Rows are points. Each copy is the shape, with its points in the same order, stretched, turned, moved and blurred by noise. Some copies are also mirrored. Which?

Shape:
[[-1.44 -0.16]
 [-1.23 -1.12]
 [ 2.43  0.97]
 [ 0.86  3.20]
 [ 0.39 -1.21]
 [-0.71 -0.32]]
Copy 1:
[[-0.29 -1.38]
 [-1.02 -1.59]
 [ 1.04  2.82]
 [ 2.99  1.56]
 [-0.73  0.46]
 [-0.48 -0.83]]
Copy 1 is: mirrored
Copy 2 (6 x 2):
[[ 0.68 -1.46]
 [-0.52 -1.69]
 [ 0.90  2.81]
 [ 3.54  1.86]
 [-0.90  0.05]
 [ 0.27 -0.74]]
Copy 2 is: mirrored
Copy 3 (6 x 2):
[[-1.11 -1.14]
 [-1.58 -0.15]
 [ 3.15  1.05]
 [ 3.45 -2.18]
 [-0.11  1.21]
 [-0.70 -0.31]]
Copy 3 is: mirrored
Copy 4, 6 rows:
[[ 0.43  1.59]
 [ 1.28  0.82]
 [-2.94 -0.78]
 [-4.07  2.02]
 [ 0.30 -0.27]
 [ 0.30  1.24]]
Copy 4 is: mirrored

Shape:
[[ 0.28 -1.41 -0.38]
 [-2.28  1.31 -2.41]
 [-0.77  1.64 -1.22]
 [-1.53 -2.46  2.77]
 [ 0.07 -0.10 -0.72]
 [ 1.48 -1.52 -1.50]]
Copy 1 (6 x 3):
[[ 0.02 -0.08 -1.33]
 [-1.25 -1.90  2.44]
 [ 0.57 -0.45  1.68]
 [-2.12  2.52 -0.63]
 [ 0.41  0.18  0.37]
 [ 0.94 -0.77 -2.33]]
Copy 1 is: mirrored
Copy 2 (6 x 3):
[[-1.12  0.05 -0.02]
 [ 0.80 -0.59 -4.08]
 [ 1.40  0.05 -2.02]
 [-1.51 -3.13  1.63]
 [-0.23 -0.07 -0.37]
 [-1.72  1.29 -0.02]]
Copy 2 is: mirrored
Copy 3 (6 x 3):
[[ 0.26 -1.15  0.42]
 [-3.61 -2.17 -2.50]
 [-1.67 -0.71 -2.40]
 [ 2.87 -3.24 -0.35]
 [-0.42 -0.72 -0.68]
 [-0.24 -0.03  1.41]]
Copy 3 is: mirrored
Copy 4:
[[ 1.56 -0.61  1.49]
 [-2.70 -1.67 -1.53]
 [-1.13 -0.30 -1.42]
 [ 0.61  1.60  4.12]
 [ 0.90 -0.39  0.25]
 [ 3.20 -1.60  0.38]]
Copy 4 is: only turned

Shape:
[[-0.01  0.80  0.14  1.19]
 [-2.87  0.86 -0.05 -2.25]
 [ 1.55 -1.58  1.31 -0.63]
 [ 1.59 -1.26 -1.53 -0.46]
 [ 0.14  0.41 -0.14 -0.76]
 [ 3.03  1.65  2.09  1.56]
 [-0.91 -2.78 -0.86 -1.29]]
Copy 1, 7 rows:
[[ 0.33 -1.23 -0.06  0.89]
 [-2.85  1.10 -0.02  2.15]
 [-0.57  0.74  0.89 -2.41]
 [ 0.48  2.60 -0.65  0.05]
 [-0.77  0.69 -0.63  0.12]
 [ 0.71 -3.30 -0.84 -3.06]
 [-0.98  3.60  1.56  1.05]]
Copy 1 is: mirrored
Copy 2 (7 x 4):
[[ 0.19  1.28 -0.97 -0.22]
 [-3.69 -1.32  0.79  0.19]
 [ 1.10 -0.34  2.94 -0.68]
 [ 1.33 -2.21  0.77 -0.34]
 [-0.59 -0.66  0.43 -1.05]
 [ 2.01  3.15 -0.21 -3.65]
 [-0.31 -2.76  2.53  2.51]]
Copy 2 is: only turned
